Each row of a before or after table is a point. One or more steps were done to the points. Then noise was added and the rows were shuffled. The steps act on how far a point lies along the listed directions, d1 being the first. What was done? A step turns or swaps two directions, mirrors them in a line or flattens them onto one, adds a multiple of one to another, or multiplies one. Angles are multiples of 10 degrees, from the lower direction toward the higher: turns from -170 to 170, lines from 10 to 170 but not 90. Use the fewest steps. Two steps may share a direction if one is a turn and the other turns, adds or multiplies; they go together, in the order done. Otherwise the lowest direction goes first.

Directions:
(1): [-11  31 -34]
(2): [-45 -13   2]
(3): [  8 -33 -33]
Before (10 x 3)
[[  1 -64 -20]
 [ 38 -42 -43]
 [ 35  -7   6]
 [-18  -2 -15]
 [ 36   7 -17]
 [-17  11  44]
 [ -5  39  12]
 [-14  35  27]
 [  9  31 -29]
 [ 14 -29  -4]]
After (10 x 3)
[[ 47   0  -8]
 [-23   2  62]
 [-27   4 -32]
 [ 17   2 -39]
 [-26 -29  -8]
 [-56 -20  37]
 [ 31   7 -33]
 [-10 -14  30]
 [ -8 -34   4]
 [ -6  22   2]]
Steps: turn d2 and d3 by -130 degrees; turn d1 and d2 by 20 degrees

Directions:
(1): [-51   7 -14  36  -3  37  -7 -32   3]
(2): [ -4   4   3 -31 -54 -11 -25 -33 -30]
Before (10 x 9)
[[-35   8   4   0 -42  33 -12 -51 -36]
 [ 10   6  18 -49 -17 -33  27  27 -18]
 [  2  -1  -6   5  -8 -18  -5   5 -25]
 [-29  30  13  51  29  31   9 -12  25]
 [-60  11 -16   1 -23  29 -19 -54 -23]
 [-78  13 -19  42  -9  46 -27 -46 -22]
 [ 12   2  -6 -41 -44 -29 -39 -29  -3]
 [-12   8  -2 -65 -95 -22 -48 -44 -37]
 [-89  19  -6  15 -72  38 -56 -90 -28]
 [ 40  -3  14 -36 -16 -47   4  34   7]]
After (10 x 9)
[[  0  -1  -6  13   1 -13  -3   6 -25]
 [-26   6  -8  -2  12  14   5 -15  -6]
 [-14   3  -8 -13  -5  -4  -9  12  14]
 [-38  11  -1  23  -4  19 -20 -14   8]
 [-34   5  -9  24   9  20 -15  -9 -15]
 [ -6   4   1   8   7  22   8 -13 -15]
 [  8  -2  -7 -11   1 -11 -23  -6  27]
 [ -8  32  21  20  -1   8  -2 -17   7]
 [-10  10   8 -24  -1 -16  31  23  -9]
 [ 13  -2  -1 -11 -15 -24   5  23  15]]
Steps: multiply d1 by 0.4; multiply d2 by 0

Directions:
(1): [ 39  38  20   5  -2  10   2 -33 -41   1  28  53  12 -21]
(2): [ 65 -26   7   4  30  35  16  -2  20 -42  -7 -20 -17  -7]
(3): [ -4  53 -34 -24  32   2  44 -32  27  19  -1 -24   6  -9]
Before (12 x 14)
[[-32  18   2  -2  12 -11  20  -5   9  24 -23 -11  -2  10]
 [-27  61 -17 -17  -3  -1  22 -34   2  40   9   5  16   0]
 [ 95  24 -14 -24  82  54  70 -46  40 -20   8 -44 -15 -41]
 [  7  -1  -5  -6  24  16  18   5  30 -18  -8 -26 -14   4]
 [-93   6 -39  -8 -32 -46 -31  20  18  44  -1  -3  -8  45]
 [ 32 -19   9   4  14  34  20  -4  43 -18   4 -27 -30  -7]
 [ 12  -6   4  -8  22  21  12 -16  12 -18   4 -14  -9 -15]
 [ 25 -31   7 -10  10  13  -2  13  26 -41  -5 -12  -7 -13]
 [-44  15 -24 -12 -14 -32   9 -12  50  27 -19 -24   9   7]
 [ 49 -20  16  13  14  25  10  -4   1 -35  -8   7  -8 -26]
 [-78  20 -22  -6   1 -13 -11  31  23  52  -6 -18  22  21]
 [ -8 -14 -21  -9  24   3  17  14  25  -7  -1 -36 -23  -6]]
After (12 x 14)
[[ 36 -27  14  -7   6  15  -9   8  14 -42   2   3  -4 -16]
 [ 10 -13   7  -7  18  19   7  -8  13 -24   3 -17  -9 -13]
 [ 43 -12   5   7  25  22  25  -8  14 -30 -12  -7  -7 -24]
 [-70  -5  -5   9 -51 -41 -57  20 -23  32  13  41  -6  40]
 [ 71 -14 -17 -20  72  47  56 -13  61 -27  -8 -70 -21 -24]
 [-32 -11   6   7 -38 -31 -20  -1  21  14 -12   8  10   8]
 [ 15 -13  10   3  11  17   2  14  17 -27  -3  -9 -15   6]
 [  5 -30   2   2   7   5  -5  20  -2 -15   9  -8 -22  -7]
 [-62  -2   8  11 -21 -10 -38  40  -9  39   5  17  23  16]
 [-28   0  19   6   1 -10   6   3  -2  16 -22   3  -2  11]
 [ 38 -29  18  10   4  37  11  -2  34 -22   6 -14 -30  -8]
 [-44  39 -23 -17  -6  -7  15 -15  16  39  -2 -17  10  11]]
Steps: turn d1 and d3 by 60 degrees; multiply d1 by 0.4
